Every row gives one point. The last column is the point's height on a tilted bowl or saddle (a function of degree 2), plus a little noise. Count its main directions that bend up, bend down and stay straight.
In the rows, zero is written as 128.

Points, 12 rows:
[[141  89 161]
 [ 96 178 176]
 [147 143 141]
 [ 89 112 155]
 [124  94 152]
 [100 166 158]
 [173 125 167]
 [ 77 143 167]
 [119 109 138]
 [ 95 109 151]
 [108 157 144]
 [104 130 137]]
Directions: 2 up, 0 down, 0 straight

Points:
[[143 178 100 106]
 [165  96 117 141]
 [ 98  83 111  71]
 [113 144 132 125]
 [145  68  91  88]
 [169 127 139 127]
 [105 124 145 131]
 [123 139  78 108]
 [129 143 121 122]
 [110 185  63  55]
 [183 130 142 133]
 [160 140 138 118]
 [113 108 128 110]
 [153 145 124 127]
 [138 182 138  86]
 [153 117 116 138]
 [151 109  82 146]]
Directions: 1 up, 2 down, 0 straight

Points, 42 rows:
[[120 103 122  94 167 151 110]
 [119 149 133 146 120 104 121]
 [ 82 143 104 147 109 123 147]
 [158  72 185 167 142 106 205]
 [131  98 112 149 121  79 143]
 [146 102  74 160 158 147 157]
 [113 135 156 145 120 132 114]
 [125 114 115 153 105  95 119]
 [178 155  91 157 157 115  77]
 [156 130 167 143 102 134 152]
 [164 115 117 184 110 105 129]
 [119 113 162 197 181 140 141]
 [ 83 123  49  92 137 159 195]
 [144 111 113 154 119 129 130]
 [132 139 157 137 133 157 117]
 [100 111 114 134 163 127 143]
 [ 78 130  78 174 113 149 189]
 [114 170 155 117 127 137 132]
 [148 102  79 127 175 124 144]
 [ 99 130 108 145 127 119 137]
 [126 140 142 105 107 161 117]
 [126 112 150 156 165 155 121]
 [123 136 110 143 146 178 113]
 [177 142 140 143 119 170 137]
 [124 153 173 108  76 149 156]
 [129 111 147 160 143 190 120]
 [ 89 114 101 171 132 168 159]
 [150 140 122  87 104 131 130]
 [ 37 140 128 112 139 126 134]
 [132  92  92 144 136 162 135]
 [102 111 155 138 119 156  90]
 [128 156  94 174 125 135 138]
 [110 118  91 102 123 150 129]
 [100 118 159 146 161  41 108]
 [153  84 142 166 133  96 169]
 [120 151 141  96 133 133 131]
 [120 147  73 120 140 159 120]
 [144 123 106  97 149 136 113]
 [111 147 114  77 130 123 159]
 [100 120 117 123 132 226  57]
 [ 94 168  69 157 159  84 154]
 [141 126  84 144  85  81  95]]
Directions: 3 up, 3 down, 0 straight

Points (61 x 9):
[[168 131  82 116 140 125 186 109 117]
 [134 102  79 109 140 130 129 113 134]
 [ 95 146 140 129  93 130 152 134 113]
 [133 167 136 130 136 117  99 156 115]
 [110 164 129 100  80 153 156  82  99]
 [128 132 138 100 130  78 134  92 119]
 [165 148 105 148 142 149 126 148 117]
 [109 149  70 142 127 150 132 194 109]
 [140 159 148 179 100  81 146 152 107]
 [ 82 140 128 124 138 107 157 128 115]
 [ 81 170 157 110 121 177 128 139  92]
 [ 73 120 143 190 104 212 117 110  33]
 [186  97  74 147  87  62 125 163  98]
 [ 98 122 177 160 132 107  92 154  88]
 [118 142 102 109  92  57 113 171 115]
 [117 163 131 122 119 139 115 107 116]
 [194  87 112 105 169 154 123 118 126]
 [157 104 147 127 160  63  91 116 109]
 [109  78 130 171 117 143 126 141  92]
 [113 149 168 177 112 135 105  94  83]
 [101 145 117 107 150 127 138 193 106]
 [138 159 125 110 182  54 113 142 107]
 [136 123 119 146 138  82 153 121 124]
 [131 117 138 154 108 142  90 100 101]
 [121 149 131 100 114 188 144 109 104]
 [ 96 136 134 121 130 124  95 127 116]
 [174 115 137 115 138 130 179 141 105]
 [111 140 160 121 109  83  90 105 108]
 [121 143 170 166 147 129 180 147  86]
 [100 153 159 196 156 106 116 157  81]
 [128 139 188 137 123 110 112 145  99]
 [126 111 126 160 125 148 111 119 109]
 [158 144 148  94  92 175 108 128 107]
 [114 144 105 155  84 140 162 135 112]
 [143 189 104  70 119 148 127  94 106]
 [137 156 142 116 130 108 156  93 117]
 [147 121  85 149 154 140 126 147 127]
 [129 102 130 132  94  98 163 134 108]
 [114 128  92 162 111 126  93 107 118]
 [153 147 115 169 118 121 133 137 118]
 [138 113 143 123 128  83 123 181 107]
 [ 99 124 145 177  97 180  95 151  68]
 [107 114 167  91 158 183 177 136  84]
 [172  89 165 138 144 107 107 120 100]
 [100 117 143  96  79 194 165 103  79]
 [203 177 140 156  93 130 146 155  91]
 [131 108  97 127 121 127 134 115 128]
 [191 122 135  89  97 154 151 151 106]
 [114  97 118 161 136 154 116 146 105]
 [103 156  98 174 175  73 106 120 121]
 [115 128 115 126 159 103 149 132 124]
 [ 76 117  99 180 136 139 196  86  87]
 [129 130 116  97  92  71 119 107 117]
 [133 151 133 107 133 118 131 170 119]
 [ 98 142 145 126 130  93 141 153 116]
 [154  97 148 104 116 159 161 114 106]
 [137 172  72 138 132 116 115  96 129]
 [134  83 145 132 175 174  96 129 103]
 [108 118  98 100 150 144  70 130 121]
 [162 159 109 131 109 135 144 148 121]
 [ 96  66 123  86  99 143 178 201  57]]
Directions: 0 up, 6 down, 2 straight

Points, 60 rows:
[[187 111  98  94 119 173 113 145 113]
 [161 117 142 102  99 111 147 130 120]
 [133 108 114 160  92  96 136 123 136]
 [132 164  82 135 132 119  68 114 113]
 [108 133 127 119 161 137 134 122 110]
 [ 96 111 140 167 135 171  98  86  74]
 [152 152 130 106  85 188 118 110 101]
 [120 127 143 119 165 134  99 125  95]
 [123 136 103 149 131 126 132 133 129]
 [106 109 135 191  61  92  98 114 106]
 [141 151  90 111 184 169  73 146  77]
 [147 190 125 122 157 118 115 104 112]
 [175 103 121  80 128 150 150 151 109]
 [ 91 138 131  69  95 153 142 146  91]
 [ 95 125 168 147  80 106 112  87  91]
 [112 161  88 124 144 130 201 102 112]
 [140  64  99 104 112  51 178 192  72]
 [116 145  99 105  96 190 177 103 102]
 [163 186 128 181 125  85 174 121 117]
 [104 170 149 130 140 150 132 143 104]
 [ 91  47 143 112 102 160  80  70  43]
 [129 128  99 133 155  81  99 123 123]
 [159 116  80 102 148 116 100 144 122]
 [127 194 148 110 117 156 165  66  85]
 [125 180 126  89 165 167 176 111  97]
 [144 112  89 117 132  99  89 115 130]
 [136 122 167 112 163 100 106 142  92]
 [119 126 167 117 133 139 219 191  95]
 [101 150 132  75 133 139  98 132  89]
 [133 110  97  80 150 129  85 182  86]
 [144 131  71 106 113 119 123 118 138]
 [ 95 142 147 198 154 109 138 142 107]
 [136 117 109 132 167  94 153  89 127]
 [109 126 130  95 173 146 141 126  98]
 [125 139 109 146 108 115 164 117 135]
 [129 158 105  96 139 134 131 121 121]
 [ 95 125 159 113 121 139 119 126  96]
 [128 128 145 134 171 119 128 110 109]
 [146 117 100 113 114  76 163 114 135]
 [118 117  97 115 198 130 108 121  90]
 [ 83 111 101 116  91 145 123 143 105]
 [143 134 148 125 132 128 119 110 116]
 [125 111 124 111 150 113 147 117 121]
 [109 150 170 131 152 111 115 169  90]
 [124 136 130  96 105 120 117 168 108]
 [130 171  90 110 106 130 114 176 115]
 [156 157 161 124 149  86 165 126 111]
 [109 100 140 186 139 141 121 118 107]
 [118  67 129 157 181 150 130 115  89]
 [127 121 140 102  84 102 103 146 105]
 [182 160 126 136 180 101 137 124 116]
 [106 119 105 113 121 134 144 188 106]
 [117 116 141 165 165 121 125 182  96]
 [125 144 120  92 104 106 143 134 120]
 [158 192 106  73 195 117 103 150  91]
 [123 179 139 155 156 168 147 142 107]
 [141 157 181  98 180 139 146 105  83]
 [182  64 127 184 134 134 151 136 104]
 [109 134  96 100  86 124 112 135 117]
 [128 142 105 148 146 114 115 105 126]]
Directions: 0 up, 6 down, 2 straight

Points (71 x 9):
[[180 107 152 154 177 101 107 162 155]
 [111 118 108 119 133 137  99 148 123]
 [ 96 171 149 110 139 117 100  98 137]
 [116 102 125 127 130 155 144  79 106]
 [140 146  78 159  75  43 160  95 138]
 [153 147 170 138 129 187 154 154  86]
 [174 136 160 136 121 150 125 149 108]
 [103 128 159 112 137 209 145  92  93]
 [141 105 130 134 123 134 161 140  99]
 [ 92  55  98 127 104 134 145 101  99]
 [160 149 141 108  95  79  96 105 126]
 [168 154 152 117 144 120 113 111 132]
 [ 93 112 180 135 141  81 140 135 118]
 [ 79 163 146  91 118 115 122 149 118]
 [112  79 175 138 153 110 114 151 114]
 [195 113 172 159 138 166 158  94  57]
 [ 96 118 135  96 154 120 116 169 125]
 [159 128 112 186 145  69  98 118 115]
 [119 137 158  88 103  79 149 182 121]
 [139 152 116  90 154 111 121 124 138]
 [136 137 106 141 155 127 104 108 135]
 [ 99  93 117 167 119 108 125 154 104]
 [132  88 133 122  73  95  95  74 123]
 [155 136  98 134  75 142  82 112 117]
 [132 156  46 134 147 138 148 117  90]
 [ 74 132  83  99  92 129 157  98 120]
 [111 147 167 127  89 130 126 102 120]
 [ 92 113  83 121 131 127 153 165  92]
 [102 104  82 143 173 115 131 163 108]
 [ 91 107 134 113 111 119 122 126 120]
 [121  91 121 138 178 136 137 130 114]
 [166 136 139 126  97 118 111 171 118]
 [140 132 133 166 179 135 204 117  64]
 [100 126 149 190 138 183 147  94  87]
 [141 161 100  91 114 124  99 119 113]
 [121 174 124 120 114 132  50 114 116]
 [123 117 144 105 144 168 169 109  89]
 [ 88 143 167 137 171 136  78 119 141]
 [135 170 143 190 108 164 111  95  82]
 [156 132  94 132 181 104 141 163 134]
 [157 145 143 105 134 113 198  88  84]
 [130 106 143  93 119 142 133 146 105]
 [144 155 119  80  99 150 125  95  87]
 [ 94 119 121  75 176  81 146 149 131]
 [163 142 117 106 112  75 105 135 137]
 [150  94 188 155  91 168  98 101  93]
 [161 123 154  96 133 101 131 118 128]
 [106  61 144 140 132 122 135 100  94]
 [133 123 117 106  80 108 100 108 126]
 [154 130 118 111 143 115 113 134 134]
 [103 136 106 155  96 143 132 101 126]
 [ 96  98 114 112 178 145 139 130 110]
 [142 152 151 126 136 102  89 172 143]
 [152  92 120 152 128  99 143  91 105]
 [113 145 142 166 117 159 102 122 112]
 [115 149 126 171 111  94 202 101  92]
 [115 123 157  85  91 154 161  64  92]
 [126 175 130 152  92 124 159 120 102]
 [117  75 155 144 135  84 114 111 105]
 [104 150 157 137 178 155 106 103 143]
 [143 109 113 140 110 129 113 126 121]
 [140  55  55 126 112 106 100 117 114]
 [127 163 163  55 121  87  85 141 125]
 [145 153 145 171 152 126  90 178 126]
 [135  93 126 126 127 120 158 154 101]
 [ 90  93 137 106 134 139  64 122 113]
 [150 126 120 131 115 120 144 107 112]
 [179 135  89  87  80 193 160 134   7]
 [123 145 169 148 138 152 116 106 119]
 [129 107 123 126 146 148 144  83 106]
 [155  57 121 132 115 144 132 108  89]]
Directions: 1 up, 4 down, 3 straight

Points, 71 rows:
[[136 127 121 133 131  67 167 136 100]
 [137 102 123 122 107 128 168 125 115]
 [129 153 182 142  73 104 131 163  89]
 [141 141 162 152 117 139 161  94 116]
 [134  97 157 129  88  94 129 102 105]
 [176 141 171 140 114 142 108 130 107]
 [102 122 165 124  91  97 134 178  78]
 [ 84  78 159 150 166 138 137 129 100]
 [146 136 122 127 134  91  66 100 113]
 [101 108 128 125 107 107  94 140 112]
 [171 119 133 145 146  99 159  95 115]
 [150 102  97 141 122 122  90 146 112]
 [153 130  88 139 123 157  75  95 127]
 [155 150  63 121 109 123 135 139 125]
 [113 122  92 170  95 109 102 114 132]
 [136  78 151 200 145 129  88 146  55]
 [101 111  95 130 124 198  90 142 101]
 [139 194 162 135 133 132 125 153 122]
 [ 89 145 121 175 129 139 136  88 134]
 [114 158 135 120 152 145 124 104 132]
 [114 171  53  86 144 101 113 171  71]
 [ 98 166  81 155 129 104 121 101 148]
 [141 156 111 121 177 103 150 123 115]
 [162 121 114 112 107 105 155 134 109]
 [157  99 107 150 149 115 102 147 105]
 [160 121  90 112 152 100 111  92 120]
 [112 134 133 125 118  89 118 146 116]
 [ 64  81 120 114  91 159 114 130  85]
 [140 141 141 145 142 154 117 132 133]
 [142 106 174 123 124 152 179 143  87]
 [164  96 135 135 116 123 194 127  90]
 [146 149 200 115 116 181  96 141  84]
 [126 153 158 145 146 149 127 113 125]
 [144  78  90 163 171  92  83  96  84]
 [103 122 122 146 128 106 137  76 143]
 [171  85 145 113 148 163 163 103  97]
 [149  95 138  68 116 152 122 124  87]
 [109  85 129 138 165 116 161 190  82]
 [144  98 108  65 139 111 140 115  88]
 [125 119 160 108 129 120 160  93 114]
 [186 146  99  80 112 180 134  86  91]
 [139 144 136 130 161  99 120 195  94]
 [ 79  92 121 113 137 183 101 113 102]
 [ 94 124  61 127 120  87 159  94 130]
 [166 104 119  90 115 144 114  50 107]
 [137 137 122 161 112 126 138 128 137]
 [122 126 121 152 139 118 108 148 127]
 [129 143 153 117 163 131  98 184 111]
 [118 118 107 144 169 139 106 120 126]
 [149  93 117 124 128 132 137 145 112]
 [136 125  74 147 126 173 125 147 118]
 [147 116 107 105 120 142 117 122 124]
 [126 107 190 125 181 131  99 117  80]
 [ 82  68 149  86 153 109 130  84  99]
 [153 100 158 132 132 131 122 127 111]
 [140 104  99 156 196  93 133 174  73]
 [166 131 139 183 187 132  96 133  85]
 [114 154 113 185 134 180 145 147 118]
 [123 121 132 173 140 116 199 148  96]
 [ 94 125 138  85  95 198 114 121  91]
 [107 168 128 144 139  98 155 213  86]
 [137 160 129 102 187 138  64 141  91]
 [142 164 102 100 136 218  87 109  99]
 [114  99 140 138  83 131 147 152  97]
 [155  96 107 126 149 122 113  89 125]
 [150 156 115  87  98 161 120 179 111]
 [123 137 163 130 110 115  78  88 110]
 [ 95 149 120  94 171 110 163 126 107]
 [129 102 102 166  94 148 158 128 108]
 [177 140 165 158  88  97 169  97  93]
 [ 74 107 101 135 135  94 161 139 105]]
Directions: 0 up, 6 down, 2 straight

Points, 77 rows:
[[132 113 145 127  96 155 124  66 172]
 [108 149 116 128 105 136 176 135 139]
 [124 105 104 125 123 132 234 180 131]
 [107 168 130  77 134 115 133 177 158]
 [ 85 113 113  94 133 118 102 146 138]
 [ 59  98 101 137 117 117 146 136 161]
 [104 134 172 101 123 150 128  99 144]
 [135 135 152 119 152 107 169 159 118]
 [105 104 108 111 129 149 148 161 107]
 [114  99  96 121 101 145 119 122 130]
 [ 94 139 199 175 130 126 147 143 164]
 [142  91 134  96 127 161 139 167  98]
 [126 109  92 171 142  92 169 136 117]
 [ 85 104  97 122 122 186 142  86 159]
 [105 148 144 134  92 118 119 122 156]
 [120 170 122 104 105 122 131 179 157]
 [116 128  98 131 120  94 179 134 134]
 [145 109  85 124 116 163  94 144 131]
 [155 164 122 112  60 113 147 157 158]
 [129 187  96 130 105 123 100 130 180]
 [ 66 127 138 102 147 125 161 126 147]
 [114 122 119 140 141 146 108  90 148]
 [120 177 128 116 184 156 133 124 141]
 [109 108 120 152 124 102 140  59 189]
 [116 119 156 111 124 145 128 131 124]
 [131 131 139 172 134 121 100  87 172]
 [107 115 111 122  91 109 159 142 129]
 [186 197 104 191 177 184 186 146 112]
 [143 174 161 115 105 106 112 185 188]
 [134 129 135  74 110 140 132 171 121]
 [103 107 158 137 175 139 149 151 104]
 [138 117  83 115 135 148 113  70 172]
 [182 138 122 133 149 101 174 149 119]
 [106  85 151 155 150 106 100 123 154]
 [120  93 146 126 177 168  90  62 169]
 [139 103 138 171 108 181 137  85 142]
 [159 141 143 118 160 146 145 144 113]
 [ 93 169 144 102 140 161 103 155 157]
 [147 150  57  89  88 147 122 116 171]
 [146 120 136  68 125 142  74  85 162]
 [127 141 158 138 132 153 126 121 130]
 [130 132 114 132 155 133 112 192 121]
 [205 110 148 151 130 129 176 107 149]
 [141 127 123 134  99 126 116 203 131]
 [137 204 186 119 127 128 132 165 205]
 [125 115 148 129 106 107 145 127 131]
 [149 105  80 148  60 115 104 100 164]
 [162 151  98  71 123 116 162 104 153]
 [ 78 173 149 132 150 114 162  91 182]
 [134 117 176  95 160 118 145 110 116]
 [122 112 125 125 132 117 131 183 109]
 [129 119  23 146  91 137 122 170 135]
 [112 195 157 150 135 136  83 180 200]
 [172  82  66  94  75 132 108 105 146]
 [130  96 100 121 116 159 164  73 156]
 [100 113 135 157 140 164 117 118 125]
 [ 91  71  99 133 126 154 192 146 126]
 [175 104 154 133 109 133 133 104 148]
 [138 139 141  58 154 193 178 108 142]
 [104 107 174 132 165 143 147 106 124]
 [103 109 123 135 110  86 137 111 149]
 [161 156 120 108 125 126 128 134 141]
 [142 187  94 104 121 120 135 187 173]
 [124 136  79 150 138 139 157 121 125]
 [146 127 186 122 140 148 144  93 148]
 [115  74 110 104 153 136 116 134  99]
 [155 147 154  62 113 118 130 142 135]
 [119  69 139 101 117 160 141 108 125]
 [135 119  87 124 106 126 128 139 118]
 [158 139 122 102  84 126 118 118 147]
 [ 84 167 154 152 143 133 143 136 148]
 [129 127 126 145 151 147 122 130 114]
 [207 162 166 181 177 121 114 126 193]
 [157 111 117 138 131 127 144 107 121]
 [151 130  94  78 111 156 147  97 149]
 [ 84 142 108 123 142 136 145 125 141]
 [172 159 133 157 146 107 125 124 158]]
Directions: 5 up, 1 down, 2 straight

Points (68 x 9):
[[131 116 134  35 108 132 155 151 180]
 [114 126  97  85 122  92 155 104 213]
 [167 132 145 106 128 158 140  98 127]
 [129 125 139 119 151 107 150  97 136]
 [119 117 114 118  99 143  99 109 140]
 [140  75 133 166 127 145  97 128 103]
 [136  37 119 166 111 207 136 161 122]
 [145  95 121 111 116 112 120  55 140]
 [104 114 126 109 177 103 141 134 144]
 [ 81 121 131 123 102 176 134 107 126]
 [119  53  84 145 192 121 109 164 130]
 [121  82 143 132 161 101 123 122 144]
 [119 110 103 103  88 174 159 120 144]
 [ 90 132 115 125 168 168 123 152  63]
 [100 154 115 196 150 157 130 114 122]
 [123 122 143  99 144 118 153 138 135]
 [113 121 155 188  96  80 185 113 155]
 [109  91 133 114  36 139 129 124 158]
 [119 139 124 115 126 116 107  92 131]
 [ 93  94 149 131 114 130 131 125 146]
 [162 101 137 125 182 143 136 123 115]
 [ 99 147 101 109 148 146  79 112 123]
 [ 54 146 138 130 158 132 121 143  72]
 [115 102  87 147 123 144 133 126 144]
 [135 139 108 111 192 163 121 145  83]
 [145 184 164 120  73 102 151 138 127]
 [104 119 134 106 121 143 144 111 138]
 [140 155 129 141 122 190 151 124 121]
 [145 125 150 139 164 113 152 100 110]
 [170 152 137  78  99 146 146 112 151]
 [120 102 182 105 162 171  61  94  96]
 [128 109 194  50 116  91  96 120 194]
 [168 127 137 124 126 107 177 144 122]
 [127 163 112 131 122 111 121 140 140]
 [123 127 125 111  99  99 150  89 167]
 [135 176 211 172 146 139 152 175 131]
 [162 110 174 165 134 147 137 119 103]
 [104 124  91 140 123 124 158 119 153]
 [116 145 112 143 143 143 101 132 125]
 [176 130 121 129 118 169 171 156 114]
 [103 137 216  90 174 120 154 135 104]
 [116 145 105 156 159 103 121 122 139]
 [116 105 116 134 171 107 130 149 136]
 [168 153 104 194 102 188  96 102 171]
 [168 118 103  85  98 112 124 122 164]
 [106  93 106 122 119 156  85  77 135]
 [130 125 128 124 141 140 175 162  97]
 [151  70  86 110  78  75 141 121 180]
 [155 132 163 133  74 135 150 147 126]
 [119 166  79 118 122 133 157  66 122]
 [133 104 109 167  94 113 156 187 109]
 [142 151 132  92 177  77 132 111 169]
 [ 99 115  91 113  86 102  97 120 194]
 [181 147 113 121 120 117 105 110 136]
 [135  98 160 132 178 117 114 160 111]
 [117 144 125 112 135  98 151 166 126]
 [133 141 167 136 111 177 159 184 129]
 [ 65 151 130 134 146 149  89  81  62]
 [145 123 140 144  91 163 107 118 125]
 [102  96 141 100 111 136  83 140 143]
 [133 106 130 137 132 133 103  97 118]
 [129 180 116 118 115 149 139 138 108]
 [ 89 153 157  96 187 124  95 142  82]
 [126 152 148  99 167 119 104 160 123]
 [ 78  92 152 144 124 188 141  91 138]
 [ 92  96 112 149 179 145 113 145 112]
 [135 126 103 135  78 169 115  73 127]
 [142 122 142 110 139 163 167 103 126]]
Directions: 3 up, 2 down, 3 straight
